Each row is a point. A path goes straight from each point to the next, and from the last back to the first. The post is the endless flat space through its rows: a point in 2 columns, a line in 3, a plane in 4, and so on, so that a path can go around it. Count how often the path circles the post. Going back the other way cancels.

Post:
2.4; -1.6
Path (26 x 2):
1.9; 2.7
-2.3; 1.0
-3.6; -0.5
-1.6; -7.3
3.1; -4.2
5.3; -1.4
7.3; 5.0
1.4; 0.7
-0.4; -1.9
0.3; -5.7
4.8; -6.7
4.5; -2.4
4.4; 2.3
0.7; 1.9
-4.8; -0.4
-1.4; -6.7
-1.4; -9.9
3.6; -8.3
9.5; -3.5
6.2; 1.9
1.5; 6.4
-0.5; -0.6
-2.0; -5.8
2.1; -8.3
5.0; -2.5
5.2; 0.7
Times around: 4

Post:
-5.7; -0.9; 1.9; -8.5; -0.4; 0.4; -1.9; 6.9
1.5; 3.5; 8.0; 4.9; -1.9; 3.7; 2.9; -2.7
-6.6; -2.2; 5.0; -2.6; -0.2; -4.2; -3.3; -1.7
1.9; 6.4; -4.2; 3.2; 3.7; 6.4; -1.3; 8.7
0.7; 0.9; 0.8; -3.5; -2.1; -2.8; -5.1; -2.9
1.2; -1.6; -12.7; 3.3; -2.2; -0.4; -3.5; 4.0
-0.8; 4.3; -1.1; -6.2; 5.1; -3.1; 2.2; -7.1
Path (8 x 8):
-0.4; -2.4; 0.3; -3.7; 3.3; -2.9; -1.7; 4.1
6.2; 7.5; -4.8; -2.6; 0.2; -2.9; 1.4; 4.5
-0.9; 4.7; -4.7; -6.8; -2.5; 1.3; 5.4; 5.2
-11.3; 4.8; 1.9; -3.2; 7.3; -3.4; 2.6; -4.4
-3.9; 0.5; -1.9; -9.9; 0.9; 1.9; -4.1; 0.2
4.8; 2.1; -3.0; -4.1; 1.1; 5.0; -8.8; 1.0
-3.3; 5.3; -0.2; -5.0; 6.7; 6.1; 1.4; 0.3
-3.3; -2.3; 5.5; -0.7; 5.4; 3.8; 4.7; -4.2
Times around: 1

Post (13 x 14):
5.6; -3.9; 2.9; -1.9; -4.8; 5.5; 10.0; 0.5; -5.3; 3.7; -4.9; 2.0; -1.3; -7.2
-7.9; 2.7; -5.2; 1.8; -1.6; 1.1; -0.6; 1.5; 3.0; 3.4; 3.3; 0.9; -1.2; 2.7
-2.6; -1.9; -1.6; 1.2; -5.7; -0.8; -3.4; -6.2; 2.6; 2.7; 2.5; -6.2; 1.1; -1.7
1.0; -10.3; -2.3; 2.3; -4.0; 1.0; 4.1; -0.8; -5.2; -4.1; 4.0; -2.0; 5.3; 2.0
1.3; -4.0; 3.6; 0.2; -4.7; -0.5; 6.2; -5.9; 1.0; -5.3; 2.4; 3.9; 5.6; 1.8
7.1; -8.0; 1.4; 6.7; 0.1; 3.4; 5.8; -5.6; -4.0; 1.0; -1.5; 9.8; -1.8; -1.9
-6.8; 0.1; 1.2; 2.1; -3.0; 1.8; -2.6; -3.3; 1.6; -1.9; 7.2; -3.0; -5.0; -2.2
4.5; 3.9; -4.2; -1.5; -1.6; 7.3; 3.9; -5.3; -3.4; -0.9; -0.3; 5.8; -5.5; -2.0
-8.4; -1.7; 3.1; -1.4; 2.5; 1.7; -6.3; -6.4; 0.2; -0.9; 3.2; -2.8; 5.3; 0.9
5.7; -4.8; -0.5; 7.4; 5.2; 1.6; 5.5; -1.0; -0.6; -4.8; 7.0; 0.9; 10.2; 0.2
1.6; 2.8; -0.6; 2.2; 4.6; 1.8; 4.3; -2.4; 2.5; -4.3; -3.3; 3.5; -5.2; 5.1
-7.4; 4.6; -0.1; 7.3; -0.3; 2.5; 1.3; -4.9; -4.6; -3.1; -1.6; 0.8; -1.3; 3.6
-13.2; 5.4; -1.2; 0.0; -0.2; 0.0; 0.4; -8.1; 0.5; 2.8; 4.5; -6.1; -3.4; 7.8
Path, 26 rows:
0.4; 3.1; 2.1; 3.8; -0.3; -2.0; 3.8; -4.8; 5.0; -5.9; 4.8; 2.2; -0.3; -1.7
0.6; 1.2; -0.3; 3.0; 3.8; 1.2; 0.4; -4.2; -4.2; 1.5; 5.4; 0.6; 1.8; -0.5
7.0; -6.3; -6.1; -3.3; 0.4; 2.9; 5.5; 1.1; -8.7; -0.6; 1.3; 2.7; 2.2; 4.0
-12.7; 9.3; 2.5; -3.3; -3.7; -0.1; 4.8; -7.7; -2.5; -0.8; -4.2; -1.5; -5.3; 4.5
-1.5; -6.5; 0.9; 4.8; -1.4; -1.0; 2.2; -4.3; 0.6; -3.2; 1.9; -2.7; 2.3; -0.4
-4.3; -2.8; -1.8; 6.4; -2.4; 1.0; 0.2; -9.1; 2.5; 3.0; 3.3; 3.2; -7.3; 3.5
-7.6; 1.4; 2.0; 9.7; -7.2; 1.4; 9.9; -3.7; -4.4; -4.3; -2.0; -2.3; -3.3; 9.0
-1.1; -1.0; -9.1; 0.6; -4.9; -1.1; 8.6; 4.9; 4.3; 6.9; 8.6; 1.6; -1.6; 5.7
-4.0; 2.0; 4.4; 5.3; 3.0; -4.3; -3.6; -1.8; -1.1; -7.9; 2.3; 2.2; 2.5; -0.8
2.8; -4.6; -6.1; 4.0; -1.5; -2.3; 10.7; 4.7; -4.5; 8.7; -3.9; 6.9; -3.2; -4.2
1.4; -0.2; -2.9; 1.3; 6.7; 2.8; 1.7; 4.6; -5.8; 3.3; 3.1; 2.9; 2.7; 2.5
1.5; -3.4; 3.4; -1.0; 0.0; 2.5; 6.4; 3.1; -2.6; 1.6; -5.2; 2.3; -7.6; 3.7
3.0; -9.7; -1.2; 8.6; -3.1; -2.4; -5.0; -0.8; -6.9; -1.0; 7.1; -1.4; 1.5; -6.2
-3.8; -2.8; 2.5; 2.4; 2.2; 0.5; 5.0; -6.9; -3.2; 0.3; 3.3; 2.2; 1.4; -0.4
1.0; -1.5; -4.4; 7.4; -0.5; 3.6; 5.4; 0.1; 0.2; -6.1; 0.0; -2.4; 3.3; -1.5
-4.5; 0.3; -4.4; 8.0; -3.3; 3.2; 11.2; 0.5; 2.2; 0.4; 0.3; -0.5; 0.0; 11.8
1.6; -4.1; 0.3; 7.7; -5.3; 4.1; 3.2; -0.8; -5.2; -2.4; 4.6; -5.2; 3.2; -0.1
-2.9; 0.9; 4.9; 4.1; -8.4; -3.3; 9.0; 1.9; 1.3; 6.3; -0.8; 0.8; -4.4; -0.9
-4.1; 3.9; 7.4; -1.2; 7.5; -4.5; 2.3; -9.0; -0.4; -3.8; -1.3; -4.0; -2.1; 1.5
1.8; -5.3; -4.0; -5.1; -7.6; 2.0; 2.0; -5.5; -1.3; -5.1; -0.8; -0.5; 3.5; -7.2
-0.9; -11.5; 5.8; 6.7; 0.5; 4.5; 3.0; -6.0; -5.6; 0.6; 0.4; 4.2; 5.7; -3.2
-1.1; -11.0; 5.2; 2.7; -6.5; 2.7; -1.9; -9.5; 5.1; -4.9; 5.3; 4.3; -6.0; 6.4
-0.9; -3.8; 1.2; 2.4; 3.2; 3.0; 1.1; -2.7; -0.7; 3.2; 3.8; -2.6; -3.2; 8.6
-2.5; -5.2; 4.6; -3.6; -1.3; -0.9; 6.4; -3.7; -5.6; -1.8; 0.0; -3.4; 5.5; 3.7
-2.1; -2.1; 4.8; 1.2; 2.1; -1.7; 3.8; -7.7; 0.0; -1.4; 1.0; -3.4; -3.7; 2.1
3.9; -8.2; 0.4; 7.6; 5.3; 0.4; 2.1; -5.2; -0.6; -4.3; 1.6; 4.5; -0.5; 0.9
Times around: 3

Post (17 x 18):
7.1; -0.5; 0.3; 2.2; -6.4; -4.4; -1.7; 1.1; -5.5; 2.5; 0.4; 4.9; 4.4; -2.7; 7.8; 3.6; 8.8; 2.1
1.2; 2.4; -1.2; -8.2; -1.5; -5.1; 3.2; 2.0; 3.4; 4.7; 0.3; 0.2; 10.8; -0.8; 0.4; 5.5; 6.2; -0.7
-5.3; -1.6; -2.6; -0.3; 1.4; 1.9; 3.6; 1.9; 1.9; 3.9; -0.5; -0.5; -3.1; 4.0; -1.8; -6.1; 1.4; -5.8
1.1; 1.3; 2.2; 0.5; 5.6; 1.5; -8.0; 4.0; 1.9; 0.3; 1.7; -0.9; -4.5; -1.4; -2.2; -7.1; 3.4; 1.9
-0.2; 6.9; 1.7; -0.5; 0.1; 0.6; 3.8; 1.7; 0.0; 2.8; 0.1; 0.0; 3.2; 3.4; 3.8; -2.8; -2.1; 2.5
1.0; 5.3; -0.8; 1.5; 2.7; 1.1; -0.8; 4.2; -1.8; -2.2; 1.7; 1.6; -4.1; -11.5; -1.6; 0.9; -0.5; 3.7
-3.1; 4.4; 7.2; -2.5; -3.0; -2.6; -1.6; -0.7; 0.2; 6.3; 1.0; -4.8; 2.2; 1.6; -1.3; 3.1; 2.4; 1.4
-1.3; 6.7; -1.6; -3.5; 1.0; 2.4; 2.5; 3.2; -8.0; -8.5; 2.0; -0.5; -4.0; -2.2; -4.2; 9.0; 0.7; 0.2
-1.9; 6.3; 0.8; 0.4; -4.9; 5.5; 1.6; 5.7; -4.8; -2.8; 3.9; 1.2; 1.5; -5.6; -2.1; 3.6; 5.5; 5.1
2.5; -4.3; 1.4; -0.5; 1.7; 3.5; 6.9; -2.3; -4.2; -3.4; -0.8; 2.2; -3.6; 0.0; 1.3; 6.2; 5.9; 6.6
-3.1; -1.4; 2.6; -6.7; 0.8; 4.0; -1.1; 2.1; -4.0; -1.0; 6.7; 0.3; -1.2; 1.7; 1.3; 1.0; -0.2; -0.2
-1.1; -0.5; -0.8; 1.5; -3.7; -1.6; -2.6; 4.8; 3.2; 3.8; 0.6; 0.3; 0.2; 1.2; 6.3; -0.3; 0.5; 2.5
-2.0; 3.6; 3.1; -4.0; 5.6; -4.0; -2.3; 1.6; 3.2; 0.6; 5.9; 5.1; 4.5; -7.5; 1.1; 0.1; 6.2; 6.5
0.8; -4.9; -1.1; 2.0; 2.1; -2.4; 4.9; 1.9; 6.3; 3.6; -8.5; 5.9; -6.3; 4.5; -5.9; -3.7; -3.9; -3.8
4.8; 0.3; 3.4; -1.6; -9.6; -8.5; -3.9; -4.3; -0.1; -3.6; 1.4; 0.0; 7.2; 2.1; 5.4; -1.4; 3.9; -1.2
7.7; 0.2; -5.7; 2.1; -6.3; -10.5; -3.2; -1.5; -6.1; -0.3; -2.7; 6.2; 4.2; -6.0; 2.9; -2.4; -1.0; 9.3
0.0; -0.8; 0.4; 2.4; 7.1; -4.1; -4.0; -1.3; 6.2; 0.1; 2.1; -0.6; -3.1; 1.5; -11.6; 1.8; -4.3; -3.6
Path, 29 rows:
-2.5; -0.4; 2.4; 1.4; -7.0; -3.9; -9.6; -2.2; 3.2; 3.9; -1.2; -0.6; 4.5; 0.0; 2.0; -5.8; 2.2; 6.1
2.9; 3.4; 2.7; 3.2; -3.8; 2.7; -1.2; -0.7; 3.7; 4.9; -1.7; 3.7; -0.3; -2.6; -3.4; -7.7; 4.3; -3.3
0.1; -4.5; 4.2; -5.6; 2.4; 3.6; -5.8; 3.3; 7.8; -0.3; 5.3; -3.1; -9.0; 0.6; 6.0; -1.6; 6.4; -0.8
-6.1; -6.2; 1.2; -6.0; -9.7; 1.7; -0.1; 1.9; 5.6; 8.6; 3.6; 1.5; 3.7; 3.0; 7.4; 4.8; 3.1; 2.6
0.3; -2.7; -1.4; 1.4; -2.6; -3.7; -7.9; 2.4; 1.1; 7.7; -1.0; -0.9; 3.6; -2.4; 3.4; 3.1; 0.3; 0.8
6.3; 11.0; 0.1; 4.1; -0.9; 3.8; 2.7; 4.7; -0.4; 7.8; -3.1; 1.7; 11.4; -0.1; 7.0; -11.4; -2.2; 0.0
3.0; 3.9; -2.7; -3.9; -0.7; 1.1; 3.3; -2.2; -2.9; -4.1; 3.4; 3.6; 5.9; 1.8; 6.2; 8.9; 4.6; 0.2
0.8; -3.1; 3.8; -6.5; 2.3; -1.6; -5.7; 2.7; 6.7; 8.9; 0.6; -0.2; 0.7; 9.7; 0.5; -1.7; -0.1; 4.1
-1.2; 8.7; -5.2; 7.5; 2.6; 5.3; 5.0; 0.4; -3.8; -2.3; -5.6; 1.7; -7.2; -1.7; -3.2; -0.5; 4.1; 1.1
-10.5; 1.3; -3.9; 4.5; -1.6; 1.1; -1.8; 4.0; 4.7; 5.9; 3.5; 0.5; 7.7; -3.2; 3.0; -5.3; 1.5; 2.5
-2.8; -3.4; 2.6; -0.5; -2.0; -10.8; -4.1; 0.0; -0.9; 5.0; -1.1; 0.2; 2.8; -3.9; -1.3; 3.8; 3.3; -0.5
-3.5; -0.8; -0.2; -0.2; 1.7; 1.3; 2.7; 0.5; -0.5; 4.2; 3.4; -2.3; -1.9; -0.8; -1.3; -1.3; 0.4; 1.8
8.0; 2.1; 3.8; 4.4; -8.2; -5.1; -1.7; 0.2; 4.9; -1.0; -3.2; 4.5; -5.3; 2.6; 6.0; -3.8; 0.5; -2.6
7.6; -5.7; -1.2; 0.2; -2.6; 3.7; 6.9; -3.7; -1.0; -7.9; -2.3; 6.1; -3.2; 2.4; -4.0; 0.7; -2.5; -7.0
2.7; 6.1; 6.8; 1.2; -0.8; -0.5; -3.6; -6.6; 3.8; 6.1; -4.0; -7.5; -0.5; 3.4; -4.9; -5.5; -6.8; -6.8
4.3; 8.1; -4.9; -4.0; -3.7; -2.7; 4.2; 2.5; 6.5; 5.7; -5.6; -5.5; 2.7; -2.4; -4.1; 0.7; 5.5; 3.7
8.4; 8.7; -7.9; -0.7; 4.2; -10.2; -1.3; 1.1; -0.9; 0.7; -5.5; -4.2; -2.5; 4.2; -2.4; -2.7; -3.2; -0.4
-6.6; 9.6; -0.5; 0.6; -10.5; -2.8; 5.6; 5.6; 1.4; 0.2; -0.3; 4.0; 6.7; -5.0; 2.9; -7.6; -2.6; 7.7
2.0; -7.4; 3.4; 0.5; -5.5; -1.3; -5.9; 5.7; 2.4; 4.6; -1.0; 5.7; -0.9; -2.4; -5.0; -0.2; -2.4; -1.4
-1.3; -5.1; -2.8; -5.2; -1.3; -3.2; 1.5; -7.0; -0.3; 9.2; -2.9; -6.7; 3.1; -2.1; -7.4; 3.0; -1.1; -1.8
9.3; 4.5; -0.3; 0.9; 4.1; 5.1; 13.6; -2.5; -4.2; -3.2; -7.8; 2.4; -2.3; 0.1; -5.1; 5.5; 5.6; 2.9
7.3; -3.5; 4.9; 8.3; -1.3; 0.0; -4.5; -3.3; 0.9; 4.6; -9.4; 3.6; -9.2; -5.7; -9.1; 1.2; -3.6; -2.3
-2.0; 1.6; 3.7; -0.8; -5.0; 5.6; 4.8; 0.3; -7.6; 3.3; -0.2; -0.1; 7.7; 5.9; 11.4; -6.3; 8.1; -3.1
2.4; -5.0; 3.9; -3.9; 0.2; -6.2; -7.1; -0.6; -0.9; -1.7; 8.2; -0.9; 4.2; -7.1; 6.5; 3.3; 4.1; 11.0
-2.1; 5.6; -0.4; -4.4; -2.8; 0.7; 6.0; 4.2; 2.5; 1.7; 1.5; -3.1; 7.0; 5.9; 2.2; 1.6; 4.5; 0.3
-0.1; 9.4; -3.7; 0.6; -3.8; -6.0; 1.3; 0.6; 3.1; 0.1; 0.1; 2.4; -1.9; -5.1; -0.2; -4.2; 0.6; 1.6
2.4; 0.8; -3.1; -1.4; -5.1; -5.6; 2.7; -6.6; -6.7; -1.6; 1.3; -4.7; 2.8; 0.6; -2.3; 4.9; 2.0; 8.3
-1.8; -1.3; -0.5; -1.5; -1.8; -7.4; -6.7; 5.4; 4.1; 4.3; -0.2; 2.8; 1.9; 4.8; 0.3; -3.7; -8.3; 8.5
2.7; 0.2; -3.3; -0.7; -2.9; -2.6; -1.2; 2.6; -5.1; -3.6; 6.4; 4.0; 12.3; -1.5; 6.2; 0.1; 13.4; -3.1
Times around: 0
